Each row is a point. Each copy is the shape, with its points in the same order, turned, moved and blurred by noise. Say if it was mirrored as well.
In the rows, 128 means zero.

Shape (6 x 2)
[[101 116]
 [156  71]
 [220 147]
 [137 124]
 [ 95 186]
 [129 105]]
Copy 1 (6 x 2)
[[153 149]
 [ 85 158]
 [ 77  58]
 [133 126]
 [205 100]
 [129 144]]
Copy 1 is: only turned
Copy 2 (6 x 2)
[[172 130]
 [ 91 143]
 [ 76  42]
 [146 113]
 [207  80]
 [139 127]]
Copy 2 is: only turned
Copy 3 (6 x 2)
[[133 139]
 [170  78]
 [ 88  27]
 [123 104]
 [ 64 152]
 [142 110]]
Copy 3 is: mirrored
Copy 4 (6 x 2)
[[161 148]
 [ 88 145]
 [ 97  41]
 [135 112]
 [206  93]
 [128 130]]
Copy 4 is: only turned

Shape (6 x 2)
[[ 86  73]
 [133 114]
 [107 123]
 [151 147]
 [ 37  70]
 [127 102]]
Copy 1 (6 x 2)
[[169  56]
 [120  94]
 [147 104]
 [102 132]
 [210  51]
 [125  82]]
Copy 1 is: mirrored
Copy 2 (6 x 2)
[[190 148]
 [141 110]
 [137 139]
 [106  98]
 [201 198]
 [156 116]]
Copy 2 is: mirrored

Shape (6 x 3)
[[112 102 158]
 [ 53 129  58]
 [160 150 198]
 [172  98 200]
 [152 132 116]
 [153 137 176]]
Copy 1 (6 x 3)
[[ 97 131 131]
 [147 193  36]
 [132 110 200]
 [ 96  83 173]
 [158 102 115]
 [131 113 171]]
Copy 1 is: only turned
Copy 2 (6 x 3)
[[130 106 169]
 [212 196 178]
 [120  60 113]
 [ 71  67 144]
 [132 137 119]
 [122  81 122]]
Copy 2 is: only turned
Copy 3 (6 x 3)
[[150 114 126]
 [ 59 145  67]
 [192 156 185]
 [195 103 182]
 [115 127 164]
 [167 140 164]]
Copy 3 is: mirrored
Copy 4 (6 x 3)
[[108 151 103]
 [110 181 220]
 [ 92  75  79]
 [128 102  43]
 [141 104 140]
 [102  99  85]]
Copy 4 is: only turned

Shape (8 x 4)
[[ 97 191  80  59]
 [111 163 126  83]
 [100 126 118 148]
 [178  70 172 165]
 [ 77 147  95  59]
 [154  69 138 189]
 [163 107  60 128]
 [154 133 137 168]]
Copy 1 (8 x 4)
[[152 128 216 202]
 [162 130 162 182]
 [144 154 148 110]
 [117 143  41 108]
 [162 173 193 195]
 [101 158  70  80]
 [ 60 153 142 144]
 [122 110 112 106]]
Copy 1 is: only turned
Copy 2 (8 x 4)
[[ 74  56 118 158]
 [123  79 115 137]
 [117 148  90 142]
 [162 210 145  84]
 [ 89  52  78 114]
 [133 217 126 103]
 [ 58 154 142 110]
 [139 178 139 139]]
Copy 2 is: only turned
Copy 3 (8 x 4)
[[ 70 193 137 210]
 [104 156 121 182]
 [116 159 132 107]
 [200  88 150  99]
 [ 52 149 135 180]
 [178 113 166  75]
 [129 161 212 137]
 [172 155 142 117]]
Copy 3 is: only turned
Copy 4 (8 x 4)
[[186  81 138  41]
 [177 102 119  95]
 [114  85 103 129]
 [100 172  77 188]
 [169  80 169  82]
 [ 67 139  78 177]
 [ 79 144 118  77]
 [112 127  58 136]]
Copy 4 is: mirrored

Shape (10 x 4)
[[233 119 125 112]
 [111 115 160  82]
 [186  97 102  79]
 [111 141 102  97]
 [120 123 115  82]
 [198  77 127  94]
 [114 170 166 154]
 [107 144 125  96]
 [124 125 120 146]
 [118 161 142 237]]
Copy 1 (10 x 4)
[[173 109  56  84]
 [147 112 115 196]
 [165  74  99 110]
 [101 105 128 153]
 [121  95 121 165]
 [193  88  96 115]
 [106 189  97 163]
 [103 114 119 175]
 [125 148 130 135]
 [102 249 132 110]]
Copy 1 is: mirrored
Copy 2 (10 x 4)
[[172 142 236 155]
 [101  90 141 182]
 [171 144 177 190]
 [148  99 116 148]
 [142 105 127 170]
 [145 158 198 192]
 [ 95  72 161  97]
 [131  87 125 151]
 [115 126 146 115]
 [ 71 127 164  31]]
Copy 2 is: only turned

Shape (12 x 6)
[[119 105 143 193 151 128]
 [121 125 111 105  79 131]
 [115 112 112  78 100  67]
 [ 94 113 162 194 155 160]
 [121 191 152  81 103  93]
 [133 155 120 132 103 107]
 [112  57 129 162 133 205]
 [119 111 119  79 146 109]
 [124 155  94 187 156 177]
 [171  63 113 193 226 103]
 [187  84 147 103 156  84]
 [118 120 125 103 154 102]]
Copy 1 (12 x 6)
[[153  93 126 156 128  79]
 [124 133 125 149  72 176]
 [ 69 153 121 136  49 141]
 [181  96  85 172 125  90]
 [ 79 131  64 101  99 187]
 [120 121 122 113  94 157]
 [193 124 134 226 102 110]
 [ 91 176 117 159  92 124]
 [208 139 129 120 138 121]
 [123 128 185 157 163  30]
 [ 53 134 157 165 135 123]
 [ 89 155 111 147 108 112]]
Copy 1 is: mirrored
Copy 2 (12 x 6)
[[118  84  68 146 147 101]
 [115 141 125  97  91 146]
 [116 143 131  41 118 117]
 [ 86 107  59 169 163 120]
 [168 190 136  81 144 133]
 [152 137 119 111 119 121]
 [ 48  69  83 161 130 177]
 [ 93 130 137  75 154 139]
 [120 105 123 208 124 120]
 [110   7 110 127 198  73]
 [135  62 119  50 179 130]
 [102 122 131  90 163 103]]
Copy 2 is: mirrored

Shape (12 x 6)
[[178  71  87 136 133  80]
 [134 121 162 138  29 197]
 [ 90 149  90 147 154 138]
 [ 73 133 133 190 129 137]
 [ 85  84 138 178  92  93]
 [ 93 130 170 144 225  99]
 [140 125 124 100  92 160]
 [114 146 138 105  81 102]
 [ 46 106  55 139 126  84]
 [134 120 187  87 134 134]
 [166 147 114 135 111 165]
 [165 110  99  83 113 178]]
Copy 1 (12 x 6)
[[182 129 154 138 133 197]
 [180 114 174 219 169  40]
 [ 78 113 141 152 107 126]
 [111  90 114 175  89  93]
 [183  98 131 160  72 106]
 [ 92  57  89  66 118 124]
 [148 138 175 161 158  87]
 [153 166 141 136 122  75]
 [107 139 174 148  27 142]
 [144 108 155 103 176  79]
 [124 133 148 181 184 111]
 [127 134 211 160 183 123]]
Copy 1 is: only turned
Copy 2 (12 x 6)
[[137 160  73  81  63 171]
 [155  60  64 213  84  98]
 [174 128 147 107 131 117]
 [172  67 149  98 102 111]
 [166  78 141 113  30 146]
 [ 81 110 186  65 119 139]
 [133 127  87 174 109 117]
 [136 138 123 155  68  75]
 [219 159 178 105  73 144]
 [ 66 119 129 164  99 121]
 [139 116  68 136 137  99]
 [139 154  66 178 134 148]]
Copy 2 is: mirrored
Copy 3 (12 x 6)
[[199 131 181 149 150 129]
 [142   7  87  89 119 104]
 [ 87 140 154 118 105 101]
 [ 96 110 145 129  62 127]
 [133  96 160 113  72 188]
 [139 206 119 113  51 109]
 [141  82 106  87 144 102]
 [124 104  98  98 146 164]
 [ 78 137 207  94 118 159]
 [173 126  77  74 113 113]
 [140  87 105 134 143  75]
 [163  87 128  85 168  60]]
Copy 3 is: mirrored
Copy 4 (12 x 6)
[[142 216  78  92 153 113]
 [115 159 242 138 122 111]
 [100 117 110  63  71 134]
 [111 150 144  98  55 175]
 [103 217 145 113  73 162]
 [119 120  42 158  38 160]
 [101 149 163 122 123  80]
 [ 55 161 149 125 131 125]
 [ 51 198 101  38  68 143]
 [ 95 149 118 189  99  95]
 [128 120 155 104 141 109]
 [119 139 148 108 131  44]]
Copy 4 is: only turned

Shape (14 x 8)
[[144 101 148 134  95 115 120 141]
 [135 127 145 115 113 116 125 136]
 [113 151 147 139 132 133 145 148]
 [108 145 133  91 109 146 144 152]
 [ 93 128 128 143 101 140 143  90]
 [132 144 105  33 123   7 129  82]
 [139 157  65 128 109 141 124 143]
 [110 116 142 132 127  79 119 135]
 [133 120 145 137 117 136  84 142]
 [142 137 135 102 111 127 145 153]
 [127  71 148 116 135 146 103 119]
 [102  74 129 123 102 127 100 138]
 [132 102 146 112 107 146  81 113]
 [140 136  68 131 124 123 140 126]]
Copy 1 (14 x 8)
[[142 137 147 131 108 130 134 142]
 [132 119 139 138 135 115 138 127]
 [120 154 123 129 161 110 112 132]
 [148 120 117 163 165 120 106 131]
 [ 73 133 144 146 139 149 105 122]
 [101  62 153 214 113  39 172  56]
 [149 119 138 126 149 144  92  64]
 [122 148 160 143 121  94 140 123]
 [145 133 169 112 144 140 147 139]
 [150 123 114 149 144 117 121 119]
 [130 148 152 148 137 161 175 137]
 [142 151 180 157 119 152 144 136]
 [134 115 173 134 138 158 162 134]
 [129 133 126 139 133 138 109  56]]
Copy 1 is: only turned
Copy 2 (14 x 8)
[[158 167 121 116 127 147 154 113]
 [142 143 115 102 137 138 134 114]
 [112 139 134 115 129 115 113  97]
 [134 129 121  84 100 127 101 117]
 [100 124 117 130  98 173 134  98]
 [115 116  14  63 196 179 122 180]
 [132 124 162 124 125 159  85 162]
 [115 155  99 121 150 128 157 134]
 [152 131 151 119 128 130 162 121]
 [152 147 119  94 128 129 102 115]
 [170 120 101 141  99 130 171 116]
 [145 148 114 125  90 137 172 140]
 [165 114 131 111 113 148 177 118]
 [130 130 131 144 130 161  85 158]]
Copy 2 is: mirrored
Copy 3 (14 x 8)
[[142 126 147 101 149 117  87  88]
 [140 120 135 117 134 108 104 106]
 [114 125 120 115 117 137 112 132]
 [156 137 124 113  88 122 120 125]
 [137 123 179 123 132 155 143 122]
 [210  34 102 144 163  48 180  95]
 [173 161 128 117 157 118 120 173]
 [123 103 126  95 154 106 132  97]
 [116 152 154 108 142  92 105 109]
 [156 127 114 119 115 117  98 117]
 [130 165 153 127 141 113 125  59]
 [145 157 161  81 144 115 133  73]
 [136 156 179 125 135  88 115  87]
 [171 146 121 127 171 133 133 147]]
Copy 3 is: mirrored

Shape (14 x 8)
[[119 156 155 104  65 104 130  72]
 [ 61 106  99  94 218  87 141 149]
 [171  97 159 145 133 133 120 202]
 [ 90 105 154  64 217 151 135 144]
 [132 188 165  96 101  85 180  49]
 [ 76 114 131  95 189 121 114 108]
 [167 108 158 100 131 122 134 212]
 [140 115 125 121  98 149 185  44]
 [135 160 133 102 191 183 145 156]
 [150  90 154 154 214 165 110 127]
 [139 102 147  64 239 134 117  85]
 [128 152  75  91  61 106 125  74]
 [123 164 136 127 119  95 120  36]
 [208 110 110 167 116  86 122 124]]
Copy 1 (14 x 8)
[[188 131  83 106 111  81 113  97]
 [157  93 139 222 218 112 176 152]
 [109 170 192 110 131 111 164 176]
 [182 113 149 221 139 130 198 182]
 [233  95 111 106 119 103 124  61]
 [175 123 117 213 164 122 156 145]
 [136 153 188 108 134  86 193 183]
 [142  95 101 136  80 125 142  55]
 [168 111 142 143 130 179 195 181]
 [133 170 176 195 129 185 159 145]
 [198 155 145 235 136 153 207 115]
 [149 126  40  96 148  85 157  79]
 [197 142  84 135 143 127 110  64]
 [107 184 162  93 159 124 155  73]]
Copy 1 is: only turned
Copy 2 (14 x 8)
[[139  57 141 112 106  75 136  96]
 [ 98 126 197  96 157 236 154 135]
 [108 161 109 163 116 127 104 206]
 [ 60 141 171 126 124 225 105 102]
 [101  38 175 117 133  71 157  84]
 [100 104 152 119 138 207 144  99]
 [ 74 168 133 142  77 121 114 190]
 [ 77  47 122  80 181  93  87  99]
 [ 87 173 179 145 170 137  87 115]
 [ 60 144  93 169 195 182 101 133]
 [ 26 120 126 140 164 195 149  76]
 [147 101 122  46 130  81 154 103]
 [127  40 114 124 163 100 156  86]
 [101 116  80 123 175  83 158 194]]
Copy 2 is: only turned
Copy 3 (14 x 8)
[[139 123 153  73  76 149  89 150]
 [113  59 136 104 188 102 193  79]
 [ 59 159 208 165 153 132 152 165]
 [137 117 171  96 212 135 199 109]
 [199 120 137  87  54 132 118 131]
 [126 112 137  77 180 134 174 113]
 [ 73 147 228 159 138 138 162 144]
 [174 161 134 121 124 132  57  99]
 [137 152 150 154 171 185 187 111]
 [120 195 137 138 203 106 176 141]
 [165 177 143  77 184  93 208  82]
 [ 98 134 134  79  67 170  71  87]
 [150 148  96  64  83 124 104 129]
 [ 66 190 145 154  81  91 119 131]]
Copy 3 is: mirrored

Shape (13 x 9)
[[122 160  89 135 166 139  78 160 164]
 [ 44 134 122 139 149  84 125 123  72]
 [216 164 150 159 150 130 154 131  59]
 [115 173  54 126 212 149 161 101 133]
 [180 122 130 187 184 157 186 124 145]
 [127 144 114 124  66 124 167 130  74]
 [143 108 168 151  85  58 136 124 104]
 [213 179 107 127 127  69 116 139 137]
 [193  86 125 136 149  90 138  94  82]
 [140 109 130  77 147 159 166 186 196]
 [ 93 152 217 137 163 131 107 137 128]
 [ 87 126 123 139 147 129 191 177 119]
 [ 85  80 136  70 170 135 141  69 156]]
Copy 1 (13 x 9)
[[150 117  87 173 183  98 124  93 132]
 [188 105  99  93 139  74 168 191 158]
 [169  80  54 136 100 219  96 156 150]
 [144  77 100 229 114 101 170 140 162]
 [130  56 116 171 135 209 163 129 120]
 [120 115  58  75  75 132 145 140 155]
 [138 132 122  46 136 170 115 163 160]
 [123 128  89 148 144 175  64 119 202]
 [130 141 102 137 120 199 120 204 140]
 [ 58  69 119 144 146 109 106 106  79]
 [207  70 139  94 146 117 102 130  90]
 [112  44  92 104 136 107 167 149 128]
 [124 129 176 154 102  85 146 178  79]]
Copy 1 is: only turned
Copy 2 (13 x 9)
[[165 106 128 111 142  72 125  84  89]
 [ 66 160 160 115 123 105 122 153 160]
 [135  84   7 104 128 159 117 162 154]
 [192 167  95 111  71  56 105 147 125]
 [198 162  62 147 148 147 135 152 116]
 [111  79 127 127  92 163 138 188 142]
 [ 67  83 103 151 169 151 177 181 127]
 [138  50  60 100 164  85 141 173 101]
 [125 112  55 118 141 121 205 154 166]
 [176 141 132  89 115 151 177 129  30]
 [ 57 159  88 142 152 138 126 100  87]
 [145 161 147  98 130 161 107 172 107]
 [116 186 133 133  82  94 209 118  95]]
Copy 2 is: only turned

Shape (14 x 9)
[[155 118 124 129 128 150 144 115  88]
 [ 87 199 165 206 104 145  86 166 172]
 [ 76 141 206 180  74 129  89 176 148]
 [110 101 185 150  99  42 180 162 161]
 [114 219 152 152  62 115 128 193 161]
 [ 54 103 118 129  88  65 176 144 168]
 [192 177 138  91 114 162 125  95 134]
 [132  95 143 112 183 117 161  78 135]
 [165 130 182 171  82 154 118 104 138]
 [116  67 101 140 150  33 155  91  88]
 [201 149 157 142 118 207  57 188 153]
 [161 138 145 169 135 196 154 132 115]
 [195 122 136 123 178  85 185  82  87]
 [143 154 189 116 156 151 146 107  63]]
Copy 1 (14 x 9)
[[136 119 149  80 121 114 136 110 154]
 [144 155 171 151 164 170 115 125   9]
 [133 105 121 127 125 190 109 107   7]
 [ 69 174  82 112  94 198  58 120 101]
 [116 133 165 132 198 216  90 152  65]
 [ 71 171  46 116 152 138  74 140  99]
 [166 109 196 119 121 142 130 174 162]
 [112 170 122 123  74  95 145 131 158]
 [170 114 164  93  86 146  85 127  87]
 [123 211  47  65 107 136 134  99 168]
 [193  70 214 175 139 160 109  78 107]
 [128 123 211  96 122 107 116 101 108]
 [121 191 153  72  75 139 147 124 203]
 [109 117 179  81  83 146 191 127 123]]
Copy 1 is: only turned
Copy 2 (14 x 9)
[[155 129 112 154 138 118 139  96 175]
 [169 144 182 114  27 147 121 149  84]
 [150 115 129  86  50 170 141 173  90]
 [ 72 123  74 130  86 158  49 170 117]
 [160 168 178  80  85 143  62 143 110]
 [101 118  87 134 103  66  63 181 103]
 [151 135 152 128 157 153 122  32 139]
 [ 82 103  99 208 128 117 135  85 133]
 [135 102 106 103  65 156 141  70 142]
 [131 129  14 224 128  92  89 137 136]
 [145 202 164  75 100 174 209  74 131]
 [130 131 157 137  77 121 164  93 180]
 [111 145  78 223 138 148  91  62 185]
 [141  98 142 184 137 187 134  96 175]]
Copy 2 is: only turned
Copy 3 (14 x 9)
[[ 95 116 123 143 196 108 125 128 139]
 [146 136 226 126 104  76 231 131 147]
 [115 108 216  88 108 128 222 132 183]
 [ 75 117 169  52  69 136 111 147 176]
 [ 92 112 204 106  84 112 198  99  84]
 [108 129 182 107  68 202  98 143 151]
 [136  75 121 131 196  82 149  99  84]
 [153 133 124  93 164 132  77 121 180]
 [116  59 176 125 165  73 164 146 168]
 [ 96 155  80 135 118 151  58 156 199]
 [122 109 152  82 195  73 244 166  89]
 [119 135 182 124 219  87 151 142 136]
 [ 79 140  85 102 175  77  56 123 162]
 [ 87 135 136 110 208  87 140  57 178]]
Copy 3 is: mirrored

Shape (16 x 11)
[[153 162 142 183 136 155 150 143 146 169 176]
 [ 74 123 104 161 151  92 104 180  97 143 105]
 [126 118 145 111 110 149 136 145 131 158 145]
 [138 150  81  98  89 137 135 110 179  92 186]
 [144 138 105 127 138 121  63 137 179  89 132]
 [133 116  86  99 165 166 155  96  93 133 173]
 [123  92 131 114 164 104 127  94 116 101 110]
 [142 139 100 109  83 132 125 137  94 114 117]
 [127 127 107 189 129 125 136  86 130 147 130]
 [149 144 123 106 151 108 151 160 160 161 104]
 [137  98 119 166 147 123 156 144 143  84 101]
 [123 164  74 104 100 174 151 104 111 157 122]
 [100 132 118 110 128 135  86 116 116 115 129]
 [ 73 152 160 191 164 104  68 162 178 129 131]
 [131 177 172 181 154 100 147 104 119 139 115]
 [147  93 100 114 110 104 116 104 111  97 138]]
Copy 1 (16 x 11)
[[ 96 108 149 178  63 195 116 136 154 131 147]
 [113 114 175 115 117 136 121 150  49  92 102]
 [121 113 123 166  91 110 124 136 132 135 127]
 [157 120 146 188 127 135 168  53 147 134 172]
 [181 101 182 161 164 144 125 128 124 128 170]
 [100 165  80 164 126 137 143 113 126  83 174]
 [130 154 139 100 159 114 133 143 143 100 136]
 [125  99 105 133 138 124 137  99  92 158 140]
 [125 124 136 116 110 187  99 103 144  97 121]
 [156 148 148 126  76 139 153 162 111 153 146]
 [113 116 172  77 114 129 123 124 136 113 176]
 [137 150  82 160  96 147 110  77  92 146 148]
 [137 130 140 162 160 118 108 119 103 119 127]
 [134 113 249 162 124 160  84 162 111 110 105]
 [ 91 151 166 113 121 194 105 147 150 155 104]
 [141 104 113 117 162 122 153 104 138 109 138]]
Copy 1 is: only turned
Copy 2 (16 x 11)
[[131  79  79  59 145 107 145  89 130 121 160]
 [167 132  90 155 144  77 111 140 174 151 105]
 [ 88 106 111  96 120 110 157 146 144 131 123]
 [106  98 159  92 104 202 156  93 148 170 140]
 [136  79 147 155  89 148 125  84 119 136 107]
 [ 97 172 154  98 116 108 142 120 133 157 198]
 [135 158 131 166 108 139 128 155 119 115 152]
 [ 98 155 121 109 132 148 119 125 127 180  88]
 [160 132 138 100 167 131 106 115 116 114 150]
 [ 98 130  80 139 132 118 166  93 154 104 109]
 [139 118 100 173 155 154 150 129  96 149 144]
 [103 169 161  67 154 123 159  96 141 153 110]
 [130 134 150 122  95 112 129 136 134 150 109]
 [211  50 100 140 100  82 140 126 141 122 106]
 [184 143  58  98 124 126 129 116  99 105 141]
 [105 134 133 139 120 171  98 142 127 152 140]]
Copy 2 is: mirrored
Copy 3 (16 x 11)
[[155 157 163 104  57 122 126 148 124 170 118]
 [144 116 127 151 137 119 120 181 140  55  82]
 [148 103 134 126 125  97 126 119 108 158 120]
 [ 93 146 134 119  84 108 170  47 117 113 159]
 [101 160 141 133 147 147 141  91 179 111 134]
 [143 160 143 122 108  85  93  98  63  95 161]
 [102 118 149 156 157 144  90 127  84 103 139]
 [144 121 127 152 130 108 177 139 114  95 172]
 [100 132 120 113  82 124 103 170 127 119 158]
 [171 110 110 121 119 176 122 114 124 123 113]
 [ 99 125 156  97 140 164 133 154  99 102 124]
 [170 106 121 103  84  90 130 116 115  96 196]
 [115 116 146 158 143  90 115 113 135  96 149]
 [100 122 177 142 120 138  98 141 214 117  59]
 [136 111 183 158  64 171 103 179 130 138 145]
 [ 87 142 115 154 138 126 138 119  89 100 156]]
Copy 3 is: only turned
Copy 4 (16 x 11)
[[126 204 122  94 164 123  92 109  99 120 192]
 [181 105 153 144 103 140 112  96 157 155 179]
 [121 127 121 135 149 110 122 145  92 119 165]
 [ 77 164 168 119 158 143 170 156 125  47 160]
 [ 80 170 177 176 115 157 127 149 160 119 171]
 [117 141  67 125 186 150 175 129 142 112 150]
 [144 144 104 140 109 167 164 175 145 148 137]
 [131 139 148 144 137 101 152 120 138 100 104]
 [183 197 132 126 148 133 149 147 134 129 175]
 [126 123 138 115 146 143  73 171 137 126 143]
 [164 172 120 154 101 186 111 143 122 109 137]
 [145 138 143 130 216 109 157 131 125 107 125]
 [117 132 152 153 134 135 171 134 135 147 154]
 [134 162 192 140  91 172 106 111 122 183 226]
 [157 197 143  76 122 142 116 138 118 185 150]
 [127 156 120 151 110 127 175 163 156  99 135]]
Copy 4 is: only turned

Shape (16 x 11)
[[137 135 114 153 187 119 204 145 160  58 178]
 [187 176 143 130  76 165 151 100 161 146 101]
 [ 93  92 131 200 129 177 114 141 127 135 162]
 [195 135  73 106  74 115 117 124 183  80  93]
 [102 168 160 104 160 114 109  98 141  98 133]
 [191 104  92 136  90 140 140 171  96  82  61]
 [177 112 170 125 123 108 103 164 123 132 131]
 [170  77 105  91 136 174 169  92  83 159 178]
 [101 158 160  65  88 140 180 159 101  59 187]
 [ 72 148 154  70  81 124 106 175  68 163 144]
 [187 167 172 153  80 154  76 102 143 136 152]
 [ 91  86  67 122  71 117 186 117  84  62  81]
 [124 142  73 142 143  87 123  95  96  65  65]
 [146 168  63  92 149  55 209 104 162 185 190]
 [ 69  75 180 171 104 137 170 126 163 141 101]
 [126  55  72 107 130 165 174 159 161 116 141]]
Copy 1 (16 x 11)
[[160 143 142  30 153 175  47 101 158 116 134]
 [ 84 190 153 149 137  98 134  70 136 125  89]
 [140  63  86 133 150 130 110 123 186  90 101]
 [105 164 190 153 121 136  92 112 137 215 116]
 [173 165 151  92 140 155 179 135 149 113 135]
 [112 141 149 163  68 100  47 140 119 149 140]
 [176 119 185 155  97 114 114  88 150 101 130]
 [117 115 173 166 191 161  71 121  92  46 112]
 [183 210 116 141 183 157  86 108 160  98 208]
 [194 156  92 217 122 167 159 106 126  80 174]
 [133 164 178 175 138  99 153  96 203 104  74]
 [149 151  81 148 148 123  52 182  75 173 149]
 [154 163 135 103  92 145 105 200 101 166 103]
 [168 174 153 107 167 244  95  43  69 119  62]
 [165  79  73 106 163  78 138  83 114 128 130]
 [107  71 134 129 167 171  59 100 106 139 164]]
Copy 1 is: only turned
Copy 2 (16 x 11)
[[ 88 202 140 116 155  80  85 143  95  83 211]
 [117 108 167 117 154 166 151 191 131 143 139]
 [124 127 106 124  56 160  84 111  71 106 175]
 [169 172 164  63 147 121 153 175 142 132  89]
 [127 146 124 181 156 101 145  87 124 104 148]
 [ 85 187 176  43 102 158 168 147 108 101  89]
 [ 89 156 115 102 112 173 119 122 172  98 121]
 [ 77 105 192 135 121 122  31 138 105 102  95]
 [117 216 166 174 180 183  90 124  91  52 141]
 [ 97 163  95 188 149 207  98  82  90 119  58]
 [153  94 168 116 141 197 134 111 158 133 153]
 [115 176 152  87 128 133 160 135   7  31  59]
 [ 91 152 132  87 138  74 192  85  82  90 101]
 [ 94 136  89 102 238  73  49 162  71 171 121]
 [122 114  75 151  78 168 120 183  67  47 147]
 [122 187 148 105  76 102  52 177  66  90 106]]
Copy 2 is: only turned
